Each row of a before or after table is a point. The points were changed in one or more steps. Then noise was added and the rows were shuffled. The steps act on how far a point lies along the listed directions, d1 being the first. Name the steps. A step turns or swaps two directions, mirrors them in a line or flattens them onto one, adds a multiple of one to another, or multiplies one. Angles are multiples of 10 degrees, from the lower direction toward the higher: turns from -170 to 170, lines from 10 to 170 but not 90. Use the fewest steps. Two steps may share a direction if one is a turn and the other turns, adds or multiplies; they go together, in the order done. Otherwise the lowest direction goes first.
In the rows, 128 means zero.

Directions:
(1): [ 87 165]
(2): [91 87]
Before, 14 rows:
[[150 133]
 [157 108]
 [135 110]
 [121 129]
 [109 114]
 [149 123]
 [125 143]
 [181 128]
 [120 104]
 [164 126]
 [133 174]
 [133 161]
 [140 138]
 [ 95 116]]
After:
[[199 154]
 [166 207]
 [168 133]
 [170 109]
 [163 161]
 [ 50  73]
 [115 123]
 [128  95]
 [177 157]
 [ 90  66]
 [134 159]
 [178 237]
 [235 173]
 [ 78  80]]
Steps: multiply d1 by 1.3; multiply d2 by 3

Directions:
(1): [ 88 132  74]
(2): [105  66 140]
Before:
[[159 186 165]
 [113 125 121]
 [105 114 127]
 [ 90 103 102]
 [170 132 180]
 [131  82 161]
 [ 77  92 133]
 [ 67 166  24]
 [114  96 145]
 [ 65  74 108]]
After:
[[105 117 126]
 [ 80 201  18]
 [162 113 182]
 [ 71  88 103]
 [154 175 168]
 [ 80  97 132]
 [ 96 113  99]
 [128  75 161]
 [113  93 146]
 [114 129 119]]
Steps: add -0.3 times d1 to d2

Directions:
(1): [153  76 181 130]
(2): [145 107 103  59]
(3): [ 84 154 175  92]
(4): [ 71  79 107 136]
Before:
[[162 168 160 156]
 [ 97  88 132 100]
 [138 184 126 114]
 [170  85 122 146]
 [124 122  84 198]
 [186  98 169 176]
 [124 168 161  78]
 [132 218 213 153]
 [119 137  73 148]
 [134  67 115 149]
 [117 175 123 199]]
After, 11 rows:
[[135 210 228 109]
 [160  85 127 170]
 [155 167 173 142]
 [145 152 144  63]
 [104 150 111 200]
 [101 190 147 174]
 [103  85 109 105]
 [115 151  83 161]
 [117  74 118 167]
 [153 177 131 106]
 [167  98 190 177]]
Steps: turn d1 and d4 by 10 degrees; turn d2 and d3 by -30 degrees

Directions:
(1): [162 154 156 117  62  82]
(2): [ 69 156 165 155  92 166]
Before (12 x 6):
[[148 104  93 128 177 147]
 [ 97 144 138 130 134 149]
 [142 141 131 126  98 106]
 [138 105 116 117 179 146]
 [126 120 114 118 134 146]
 [150 104  89 127 183 128]
 [136 136 146 138  84 120]
 [130 140 163 152  94 138]
 [ 87 135 142 142 121 167]
 [156 114 113 126 171 138]
 [ 69 128 139 137 137 177]
 [170 131 122 111 143 110]]
After, 12 rows:
[[152 157 180 145  53 110]
 [104  79  88 129 246 192]
 [113 111 102 124 160 163]
 [ 69 122 127 147 154 190]
 [181 138 132 108 125  96]
 [167 159 170 128  25  79]
 [ 84 134 129 135 159 166]
 [116  79  61 138 249 174]
 [171 163 153 117  42  67]
 [111  76  63 140 249 196]
 [133  97  95 134 213 169]
 [ 34 102 112 148 204 224]]
Steps: multiply d1 by 3

Directions:
(1): [128 180 120 117 124 145  94 216]
(2): [ 70 100  79 144  75 124  77 121]
(3): [128  97 187 174 109 199 115 138]
(4): [ 78 129 138  46 132 178 141 113]
(5): [172  60  74 108 142 157 140 161]
Before (10 x 8):
[[ 90 132 120 177  72 122  92 126]
 [ 90 131 137 151  80 127  90 100]
 [ 52 191  51  21 118  56  89 120]
 [114 141 138 160  78 137  82 138]
 [ 89 170 121 136 102 104  65 158]
 [187  56  13 123 124 147 129 189]
 [138 134 129 199 116 103 104 125]
 [137 158 154 139 125 127  78 139]
 [183  98  89 153 122 127 132 199]
 [123 132 121 190 111  96  87 174]]
After, 10 rows:
[[188  35  12 124 124 141 145 148]
 [ 54 153  58  30 123  51 113  55]
 [ 84 131 123 172  71 121  98 112]
 [137 126 157 147 128 117 100  79]
 [124  94 125 196 115  82 117 110]
 [113 116 146 163  81 135  96  89]
 [ 88 145 135 146  81 128  84 117]
 [ 86 118 131 146 105  86  99  59]
 [182  59  97 163 124 118 157 131]
 [133 137 133 202 116 102 104 132]]
Steps: multiply d1 by -1

Directions:
(1): [140  58  70 160 115 141 165 167 159]
(2): [128  79  98  72 152 152  52 110 131]
(3): [165 141 128  92  67  71 108 141 186]
(4): [ 60 129  79 144  72  97 111 102  92]
Before (13 x 9):
[[176  84 137 107 193 173 139 158 149]
 [117  48 125 126 222 241  96 128 121]
 [ 83 171 129 158 166 125  98 108  41]
 [ 97  96 103 186 135 142 170 128  80]
 [113 155 124 154  38  54 154 116 141]
 [ 79 110 110 132  98  98  99  75  75]
 [132 137 157 132 108  94 160 134 139]
 [ 98 178 145 138  34  65 138 102 122]
 [ 98 205 135 137  69  99 150 104 115]
 [118 142 137 145 137 141 171 132 121]
 [ 91 167 159 146  83  80 130  97 118]
 [103  86  74 189 130 133 159 157 106]
 [186  67 113  93 234 193 101 135 164]]
After (13 x 9):
[[ 84 108 165 104 221 217  49  79  87]
 [167 110 124 159  70  86 187 156 183]
 [115  97 107 175  76  97 170 135 149]
 [121 137  84 165  65 120 196 145 152]
 [141  42  86 149 126 140 152 129 127]
 [119 150 143 145 135 138 171 127 111]
 [122 169 173  73 180 137  85  98  85]
 [151 101 149 172 176 165 173 140 103]
 [118 167 152  70 204 147  39  65  95]
 [125 132 154 133 102  95 159 135 133]
 [167 116 151 149 193 162 156 169 129]
 [142 101 103 166  45  96 185 158 177]
 [ 89  97  59 190 146 141 134 152  72]]
Steps: turn d1 and d4 by -100 degrees

Directions:
(1): [121 171 131 120 107 115 121  69  77  79  53]
(2): [190 122 168 100 221 109 140 130 136  97 112]
(3): [138  85 100 174 140  70 150 164  67 166  90]
Before:
[[171 105  89 168 146  63 153 130   9 122  59]
 [115 151 148  98 131 157 129 126 140  88 143]
 [139  65  90 177  97  78 171 178 106 220 134]
 [180 120 155 102 176 118 114 145 133  97 130]
 [ 89 154  94 132  55 141  88  79  91 121  85]
 [ 82 115  85 162  39 139 139 152 140 172 180]
 [116 108 112 170 133  40 160 110  45 138  25]
 [112 142 132 120 104 141 116 123 114 125  98]]
After:
[[162 161 152  81 164 132  91  69 125  72  77]
 [133 112 125 134 151 105 148 158  88 114 104]
 [121 103  98 154  87 107 109 162  92 149 122]
 [132 142 145 108 137 138 118 124 119 112  93]
 [125 147 148  89  77 190 126 110 223 144 209]
 [ 51 186 133 106  39 164 108  42 153  89 107]
 [ 86 191  94 114  21 193  99  65 109  84 147]
 [175 136 169  81 182 152 145 128 196  91 184]]
Steps: turn d2 and d3 by 140 degrees

Directions:
(1): [ 83 161  71 130 214 136  95 178 128 112 121 104]
(2): [165 187 145  98  99 126  49 159 161 112 117 180]
(3): [163 157  60 165 127 159 112  79  66 154 145 170]
Before, 9 rows:
[[ 33  81 121 144 199 141 215 122 111 127 122  50]
 [148 175  70 124 142 147  91 150 109 122 145 140]
 [159 170  74 125 127 156  71 105 106 153 143 222]
 [ 67  83 132 149 200 106 214 126 146  92 102  48]
 [ 49 129 168  77 216  79 145 194 180  74 113 100]
 [110  67 111 158 137 123 209  89  83 152 145  96]
 [218 179 107 151  61 131  88  73 105 172 149 205]
 [ 50 178  60 160 217 143 116 104  75 110 132 108]
 [163 216  61 158 174 147  65 122 127 125 149 170]]
After, 9 rows:
[[ 41 137 103 152 198 125 158 100  94 108 129  82]
 [185 154 166 117  67 102  96 120 163 147 133 169]
 [ 85 119  78 166 214 126 181 114 116 102 109  81]
 [ 91 126 114 124 190 107 168 115 107 111 136 136]
 [145 145 136 146 138 120 134 114 159 125 147 128]
 [139 131 116 118 120 131 137 140 125 122 142 115]
 [137 123 142 102 109 128 116 122 147 140 133 179]
 [ 41 115  84 150 218 154 181 126  94 128 122  72]
 [ 95 110  97 141 174 124 153 142 107 133 135 101]]
Steps: flatten d1 and d2 onto the line at 130 degrees; multiply d3 by 0

Directions:
(1): [184 168 106 104 101 168 167  80 114  89  96 191 158 168]
(2): [ 85 111 174 151 112 187 114  55  95 152 142 132  65 165]
(3): [139 163 178  90 135 155  96 119 169  94 187 172 112  53]
(4): [129 102 101 143 185 212 121 110 155  91 150  68 181 132]
Before, 13 rows:
[[107 148 155 107  90 169 119  80 102 138 128 177  89 168]
 [122 112 144 127  66 127 159  79  79 147  79 180  72 186]
 [134 102  33 173 171 103 179 159 113 141  49  45 195 180]
 [139  97  74 169 155 167 145  98 117 128 114  74 173 165]
 [110  85 129 136 172 180  85 151 160 101 159  82 161 111]
 [105 149 147 130 106  62 133 163 106 148 110 140 116 164]
 [109  54  70 194 156 173 133 111  92 153  60  47 161 189]
 [133 112  88 139 130 196 168  80  87 102  95  92 151 202]
 [ 82 114 135 201 111 100 134 110  76 202  94 115  48 169]
 [166  97  71 137  89 113 178 136  83 118  69 112 163 206]
 [ 99 112 134 157 178 231 100  60 126 124 136  92 117 159]
 [177 152  77 123 179 187 140 133 157  69  96 111 212 126]
 [147  97 125 128  94 110 162 135  83 156  97 129 139 151]]
After, 13 rows:
[[196 196 115 113 157 165 135 125 174  71 146 184 159  64]
 [144 112 168 103 127 146 121 140 137 121 167 133 133  73]
 [118 153 155 119 158 179 111 115 148  86 167 127 152 131]
 [151 116 117  93 166 128 116 181 192  77 154 115 171  52]
 [ 98 181 218 107 101 104  99  96 129 151 161 203  29  53]
 [167 170  96 108 109  34 143 176 124 145  67 176 138 132]
 [137 134  83  99 155 113 120 195 159 108 128 102 186 113]
 [137 156 153 121  91  57 120 134 120 158 137 177  85  84]
 [162 176 177  88  77  71 100 139 133 130 117 233  83  42]
 [130 123 131 126  68  94 135 129  88 145  75 179 107 188]
 [121 120 197 103 111 107  84 156 150 113 196 140  81  48]
 [129 156 151  90 106  41 125 193 133 131 142 147  95  61]
 [ 72 123 171 160 108  63 102 155 100 199  96 119  54 123]]
Steps: turn d1 and d2 by -160 degrees; turn d3 and d4 by 160 degrees
